Rows are points. Each copy is the shape, with its points in the same order, stretched, turned, moved and blurred by noise. Say if it was mirrored as well.
In the rows, zero is written as 128.

Shape (5 x 2):
[[ 75  86]
 [163 123]
 [161 137]
 [ 95 119]
 [ 94 153]]
Copy 1 (5 x 2):
[[ 25 144]
 [128 114]
 [141 123]
 [ 65 155]
 [ 79 182]]
Copy 1 is: only turned
Copy 2 (5 x 2):
[[122  67]
 [167 152]
 [162 157]
 [119 104]
 [ 94 132]]
Copy 2 is: only turned

Shape (9 x 3):
[[126 132 102]
 [ 90 138 142]
 [133  96 110]
 [121  83 129]
 [ 80 127 154]
 [123 178  40]
 [ 61 150 160]
 [112 150 137]
 [178 138 135]]
Copy 1 (9 x 3):
[[118 125 117]
 [131 115 189]
 [102  87 108]
 [ 97  63 130]
 [129 101 191]
 [102 225 103]
 [136 121 216]
 [147 118 162]
 [171  95  94]]
Copy 1 is: only turned
Copy 2 (9 x 3):
[[120 134 121]
 [161  92 142]
 [ 83 110 109]
 [ 91  84 121]
 [165  65 141]
 [159 200  95]
 [193  61 149]
 [156 114 146]
 [ 96 154 155]]
Copy 2 is: mirrored
Copy 3 (9 x 3):
[[ 95 134 112]
 [121 145 174]
 [ 97  88 114]
 [104  77 145]
 [126 137 193]
 [ 56 200  63]
 [130 169 212]
 [127 157 150]
 [145 110  72]]
Copy 3 is: only turned

Shape (7 x 4):
[[136 130  96 139]
 [106 153 135  88]
 [ 93 163 127 123]
 [106  84 162 142]
 [129 146 150 192]
 [187  58 191 160]
 [170  77 155 138]]
Copy 1 (7 x 4):
[[164 144 157 130]
 [106 154 156 105]
 [120 167 146 124]
 [ 94  98 150 154]
 [151 137 100 147]
 [131  47 112 131]
 [138  74 140 125]]
Copy 1 is: mirrored
Copy 2 (7 x 4):
[[137 125 104 146]
 [129 134 140  77]
 [109 160 127 100]
 [ 90 119 192 170]
 [123 200 144 190]
 [160 111 234 242]
 [158 101 192 192]]
Copy 2 is: only turned
Copy 3 (7 x 4):
[[128 118 118 168]
 [ 95 171 121 135]
 [ 78 145 134 138]
 [139 109 108  87]
 [129  96 175 131]
 [230 110 130  95]
 [202 116 108 120]]
Copy 3 is: only turned
Copy 4 (7 x 4):
[[120 110 101 154]
 [125 120  80  76]
 [147 136  77 106]
 [ 89 189 119 155]
 [158 173 137 179]
 [ 65 183 202 192]
 [ 72 149 163 170]]
Copy 4 is: only turned

Shape (12 x 6):
[[141 152 106 111 136 150]
 [134 145 113 158 138 125]
 [213 153  93 114 206 179]
 [ 99 167 117  96 136 121]
 [100 113 106 126 131 125]
 [157 111 119 137 102 134]
 [143  62 155 138 178 101]
 [129 145 102 122 122 167]
 [123 114 134 117 159 129]
 [119 145 153 113 158 146]
 [118 108 142 137 154 135]
 [137 132 142 170  71 160]]
Copy 1 (12 x 6):
[[ 96 131  95 129 111 129]
 [111 131 135 163 129 133]
 [ 73 217  69 122 141 125]
 [ 87 104 123 117 104 102]
 [137  88 116 146 136 116]
 [156 127 113 147 112 151]
 [192 150 165 119 186 110]
 [ 95 111  83 140 112 146]
 [133 126 132 116 149 115]
 [ 93 128 135  96 136 130]
 [135 119 137 122 156 131]
 [129 102 124 156 102 196]]
Copy 1 is: only turned
Copy 2 (12 x 6):
[[107 155  89 128 135 116]
 [128 157 112 148 128 150]
 [119 214  85 127 241 113]
 [ 73 116 115 112 106 115]
 [127 110  99 101 114 140]
 [182 158 115 126 118 123]
 [182  99 167  88 184 142]
 [120 153  67 130 121 119]
 [137 106 122 112 162 127]
 [103 106 116 139 143 111]
 [146 108 118 130 145 129]
 [179 141  93 187  76 118]]
Copy 2 is: mirrored
Copy 3 (12 x 6):
[[113 144 107 131 148 132]
 [121 139 103 127  98 140]
 [133 138   7  94 171 150]
 [108 173 158  96 143 123]
 [127 108 156 113 116 126]
 [117 109  91 166 124  94]
 [203  75 100 101 112  89]
 [102 142 118 142 137 144]
 [156 117 124 113 138 120]
 [154 156 120 120 144 136]
 [164 118 120 126 119 128]
 [110 140 113 222  99 128]]
Copy 3 is: mirrored

Shape (13 x 8):
[[116 153 175 103 145 189 108  97]
 [155 128 130  75  92 199 173  97]
 [156 105 152 105 133 157 165 130]
 [136 154  91 135 101 128  78 162]
 [124 176 141 115 193 130 151 147]
 [169 119 165 175 135 160  92 144]
 [120  75 128 127 103 157  73 142]
 [117  97 169 103  83 112  91 198]
 [165 136 177 107 148 174 107 126]
 [ 92  76 142 145 191  97  88 113]
 [153  96 149 138 139 163 127 110]
 [174 140 158 162 129 128 167 101]
 [116 173  81 167 120 118 189 177]]
Copy 1 (13 x 8):
[[134 104 110 108 195 136 232 132]
 [ 97  79 155 162 128 134 190  24]
 [118  68 118 130 139  95 156  70]
 [111 163 111 118  55 158 159 160]
 [195 111 103 123 124 110 192 164]
 [108  67  77  80 145 139 135 152]
 [ 55 144  81  92 134 129 143 111]
 [ 54  95 105 151 104  74 180 159]
 [108  71 109  91 163 123 215 123]
 [142 168  75  59 189  95  99 154]
 [110  88 100  97 163 127 128  85]
 [171  50 146 136 147 126 107 106]
 [178 115 109 202  34 132 100 143]]
Copy 1 is: only turned
Copy 2 (13 x 8):
[[155 169  86 145 181 154 107 160]
 [137 178 129  79 188 199 106  88]
 [143 143 127  78 163 137 140 120]
 [ 96 214 132 169  87  98 139 113]
 [132 113  76 174 175  80 166  99]
 [179 190 142 122 136  65 104 174]
 [144 210 145 110  86 157 134 181]
 [ 85 216 135  69  84 112 207 182]
 [157 170  90 112 156 105 113 150]
 [137  98 107 162  95 117 150 207]
 [169 147 139 105 144 125 109 155]
 [137 122 146 109 184  87  95 137]
 [106 156 170 171 165  96 171  50]]
Copy 2 is: only turned
